Each row of a before or after table is a point. The points were changed in one or more steps. Then noise was added and the rows were shuffled. The steps act on how far a point lies along the listed directions, d1 being the first. Name the steps. A step turns or swaps two directions, mirrors them in a line or flattens them onto one, adds a multiple of one to another, or multiplies one. Angles are multiples of 10 degrees, from the lower direction toward the higher: turns from -170 to 170, lines from 10 to 170 but not 90. Use the fewest steps. Two steps may share a direction if one is a turn and the other turns, adds or multiplies; they go together, in the order done. Otherwise the lowest direction goes first.

Directions:
(1): [-0.39  0.07]
(2): [0.07 0.39]
Before (12 x 2):
[[ 0.12 -0.10]
 [-0.23  0.14]
 [ 0.12 -0.15]
 [ 0.00 -0.14]
 [ 0.08  0.16]
 [ 0.11 -0.07]
 [ 0.65 -0.13]
 [-0.19  0.47]
 [ 0.69 -0.04]
 [-0.04 -0.13]
 [-0.25 -0.06]
 [-0.21  0.15]]
After (12 x 2):
[[ 0.61 -0.51]
 [-0.03 -0.13]
 [-0.17  0.31]
 [-0.19  0.33]
 [-0.22  0.11]
 [ 0.11 -0.15]
 [ 0.57 -0.58]
 [ 0.10 -0.25]
 [ 0.10 -0.18]
 [ 0.00 -0.15]
 [-0.16  0.64]
 [ 0.09  0.12]]
Steps: add 0.7 times d1 to d2

Directions:
(1): [ 0.25 -0.53  0.28  0.15  0.12 -0.12]
(2): [ 0.20 -0.02 -0.38  0.03  0.51  0.19]
(3): [ 0.23 -0.02 -0.27 -0.29 -0.08 -0.51]
Before:
[[-0.24  0.26 -0.23 -0.04 -0.11  0.09]
 [-0.36  0.04  0.61  0.37 -0.26  0.57]
 [-0.27 -0.04  0.18  0.35  0.29  0.25]
 [-0.17  0.36 -0.20  0.04  0.04  0.36]
 [ 0.26 -0.15 -0.13 -0.04  0.01 -0.17]
 [ 0.33  0.30 -0.47 -0.17  0.24 -0.11]
 [-0.14  0.09 -0.10 -0.13  0.14 -0.22]
 [-0.37 -0.26  0.78  0.43 -0.16  0.54]
 [-0.23  0.29  0.06  0.20 -0.04  0.07]
 [ 0.21 -0.23  0.07 -0.15  0.03  0.08]
 [ 0.33 -0.79  0.25  0.13  0.10 -0.02]
 [ 0.29  0.00 -0.79 -0.15  0.92  0.44]
 [-0.33  0.12 -0.06  0.02  0.08  0.22]]
After, 13 rows:
[[ 0.10 -0.06  0.00 -0.15  0.04  0.20]
 [-0.09 -0.06 -0.05  0.01 -0.09 -0.07]
 [ 0.16  0.06  0.03  0.25  0.36  0.42]
 [ 0.18 -0.02 -0.17 -0.10  0.00 -0.15]
 [-0.22  0.01  0.11  0.06  0.19  0.04]
 [ 0.22  0.06 -0.14 -0.42 -0.49 -0.73]
 [ 0.07 -0.14 -0.18 -0.06  0.08  0.14]
 [ 0.01  0.08 -0.01  0.05 -0.08 -0.33]
 [-0.07 -0.09 -0.14 -0.16  0.03 -0.24]
 [ 0.15  0.01 -0.19 -0.49 -0.42 -0.80]
 [ 0.07 -0.02 -0.27 -0.10  0.15 -0.51]
 [ 0.02 -0.01  0.01  0.16  0.07  0.28]
 [ 0.39 -0.29 -0.58 -0.04  0.95  0.41]]
Steps: flatten d1 and d2 onto the line at 80 degrees; multiply d3 by -1

Directions:
(1): [-0.37  0.15  0.00 -0.11 -0.03  0.02  0.36 -0.19 -0.24  0.05 -0.25 -0.71]
(2): [ 0.35 -0.01 -0.05  0.26 -0.02  0.12  0.08 -0.41 -0.30  0.57 -0.35  0.19]
(3): [ 0.23 -0.30  0.03  0.01  0.15 -0.21  0.19  0.70  0.09  0.34 -0.24 -0.21]
Before, 8 rows:
[[-0.02  0.04 -0.03  0.03  0.13  0.02 -0.04  0.09  0.01 -0.17 -0.04  0.01]
 [-0.65  0.31  0.11 -0.06 -0.10  0.15  0.02 -0.40  0.18 -0.28 -0.03 -0.43]
 [-0.03  0.05 -0.12  0.05  0.00  0.18 -0.36 -0.11  0.22 -0.43  0.41  0.54]
 [-0.25  0.22 -0.02 -0.09 -0.29 -0.02 -0.53 -0.48  0.02 -0.70  0.41  0.21]
 [ 0.29  0.27 -0.12  0.28 -0.22  0.25  0.14 -0.75 -0.60  0.66 -0.46 -0.05]
 [ 0.47 -0.39 -0.03  0.24  0.10 -0.11  0.16  0.74  0.18  0.69 -0.28  0.01]
 [-0.24 -0.16  0.00 -0.19 -0.08 -0.06  0.09  0.04 -0.04  0.33 -0.20 -0.28]
 [-0.03 -0.03 -0.04  0.05  0.02 -0.11  0.02 -0.36 -0.21  0.13  0.29  0.10]]
After:
[[-0.44  0.05 -0.10 -0.10  0.06  0.07  0.33  0.09 -0.10 -0.11 -0.15 -0.71]
 [ 0.04 -0.17 -0.02  0.03  0.10 -0.22  0.19 -0.01 -0.19  0.33  0.12 -0.13]
 [-0.21 -0.17  0.04 -0.18 -0.05 -0.37  0.16  0.57 -0.06 -0.06 -0.27 -0.86]
 [ 0.71 -0.07 -0.09  0.37 -0.07  0.07  0.04 -0.04 -0.36  0.91 -0.48  0.26]
 [-0.05  0.07 -0.03  0.02  0.13  0.03 -0.03  0.06 -0.01 -0.16 -0.05 -0.03]
 [ 0.02 -0.20 -0.01 -0.11 -0.10 -0.01 -0.27  0.01  0.16  0.19  0.09  0.39]
 [ 0.01 -0.25  0.16  0.06  0.14 -0.15 -0.06  0.75  0.52  0.15 -0.12 -0.05]
 [-0.05  0.32 -0.11  0.20 -0.25  0.38 -0.29 -0.89 -0.03 -0.11  0.30  0.51]]
Steps: turn d1 and d3 by 150 degrees

Directions:
(1): [ 0.02  0.33  0.21 -0.04 -0.51  0.09 -0.45 -0.02 -0.12 -0.14 -0.21  0.04
  0.09  0.02 -0.53 -0.20 -0.09  0.63  0.28 -0.44  0.18 -0.18  0.37 -0.02]
(2): [ 0.24 -0.09  0.02 -0.17 -0.01 -0.33 -0.19  0.41  0.23  0.71 -0.12  0.09
 -0.24 -0.34 -0.49  0.10 -0.29  0.04 -0.43  0.23 -0.28  0.10  0.23 -0.18]
(3): [-0.16  0.25 -0.05  0.20 -0.24  0.49 -0.03  0.48 -0.11  0.27  0.48 -0.48
 -0.16 -0.08 -0.23  0.04  0.48 -0.18  0.19  0.24  0.17  0.37  0.19  0.24]
(4): [ 0.23 -0.05 -0.07 -0.12 -0.09  0.30 -0.56  0.03 -0.29 -0.14  0.03  0.15
  0.01  0.01 -0.05  0.74 -0.48 -0.50  0.44  0.04 -0.06  0.08 -0.12 -0.21]
(5): [-0.62 -0.30 -0.53 -0.21  0.02  0.40  0.30  0.21  0.08 -0.21 -0.14  0.34
 -0.23  0.27 -0.33  0.25 -0.17  0.22 -0.16 -0.21 -0.25  0.16  0.09  0.30]
(6): [ 0.01 -0.15  0.05  0.26  0.01  0.52 -0.06 -0.28 -0.18  0.06 -0.05  0.04
 -0.17 -0.20 -0.01 -0.21  0.00  0.53  0.23  0.67 -0.62 -0.17 -0.27 -0.20]
Before (8 x 24):
[[ 0.29 -0.07 -0.13 -0.12  0.16  0.12 -0.46 -0.28 -0.37 -0.67  0.07  0.15
   0.42  0.39  0.70  0.85 -0.35 -1.10  0.44  0.11  0.19 -0.01 -0.57 -0.18]
 [-0.33 -0.34 -0.85 -0.38  0.38 -0.22  0.38  0.06 -0.09 -0.49 -0.16  0.22
   0.14  0.44  0.46  0.70 -0.24 -0.72 -0.33 -0.44  0.27  0.02  0.03  0.15]
 [-0.03 -0.18 -0.16 -0.10  0.36 -0.45  0.32  0.16  0.21  0.23 -0.05  0.40
  -0.20  0.09  0.02  0.49 -0.42 -0.25 -0.39  0.06 -0.13  0.08  0.07 -0.24]
 [ 0.01 -0.09 -0.22 -0.06  0.18 -0.19  0.19  0.21  0.04  0.27  0.07 -0.11
  -0.17 -0.03  0.06 -0.02  0.31 -0.09 -0.39  0.19  0.12  0.18  0.17  0.15]
 [ 0.08 -0.34  0.07  0.11  0.31  0.27  0.32 -0.19  0.20  0.24  0.07  0.11
  -0.14 -0.26  0.44 -0.01  0.10 -0.25 -0.19  0.68 -0.61  0.12 -0.21 -0.21]
 [ 0.24 -0.08  0.26  0.17  0.23 -0.32  0.22 -0.01  0.15  0.38 -0.04  0.11
  -0.04 -0.36 -0.06 -0.40 -0.13  0.21 -0.31  0.26 -0.25  0.02  0.02 -0.19]
 [-0.15 -0.42 -0.15  0.10 -0.09  0.36  0.00  0.09  0.09  0.28 -0.03  0.15
  -0.27  0.04 -0.12  0.04 -0.16  0.10 -0.24  0.30 -0.40  0.10  0.00 -0.05]
 [ 0.17 -0.12  0.00  0.24  0.20  0.23 -0.11 -0.77 -0.38 -0.73  0.00  0.10
   0.37  0.18  0.86  0.25 -0.18 -0.28  0.41 -0.14  0.02 -0.27 -0.38 -0.48]]
After:
[[ 0.19 -0.09  0.10  0.11  0.08  0.04 -0.18 -0.27 -0.06  0.05 -0.20  0.10
   0.08 -0.09  0.08 -0.25 -0.03  0.32 -0.11  0.70 -0.51 -0.28 -0.35 -0.27]
 [ 0.24 -0.35 -0.03  0.13  0.15  0.00 -0.13 -0.28 -0.01  0.36 -0.31  0.29
  -0.16 -0.38 -0.05 -0.11 -0.44  0.52 -0.33  0.40 -0.78 -0.25 -0.01 -0.66]
 [ 0.19 -0.03  0.15 -0.05  0.24 -0.52  0.23  0.13  0.17  0.11  0.07  0.13
   0.14 -0.07  0.09 -0.04 -0.17 -0.39 -0.26 -0.24  0.25  0.20  0.10  0.00]
 [-0.04 -0.27 -0.04 -0.19  0.27 -0.25  0.47  0.21  0.48  0.39  0.03  0.15
  -0.09 -0.14  0.18  0.08  0.07 -0.50 -0.64  0.04 -0.16  0.30  0.15  0.04]
 [-0.16  0.03 -0.03  0.08  0.32 -0.39  0.57 -0.24  0.09 -0.39  0.04  0.22
   0.09  0.37  0.52  0.16 -0.02 -0.20 -0.07 -0.24  0.29 -0.05 -0.06 -0.07]
 [-0.28 -0.29 -0.47  0.19  0.34  0.34  0.44 -0.66 -0.36 -0.65 -0.17  0.01
   0.11  0.24  0.73 -0.14  0.21  0.25  0.11  0.35 -0.31 -0.36 -0.34 -0.06]
 [-0.27 -0.27 -0.24 -0.05 -0.10  0.05  0.20  0.20  0.19  0.01  0.04  0.07
  -0.08  0.30 -0.01  0.11 -0.03 -0.23 -0.33 -0.35  0.19  0.22  0.20  0.20]
 [ 0.00 -0.08 -0.19  0.03  0.22 -0.04  0.14 -0.03 -0.13 -0.04  0.16 -0.15
  -0.01  0.08  0.37  0.01  0.40 -0.23 -0.11  0.15  0.25  0.16  0.03  0.17]]
Steps: flatten d1 and d4 onto the line at 20 degrees; turn d2 and d6 by -110 degrees; turn d2 and d5 by 30 degrees
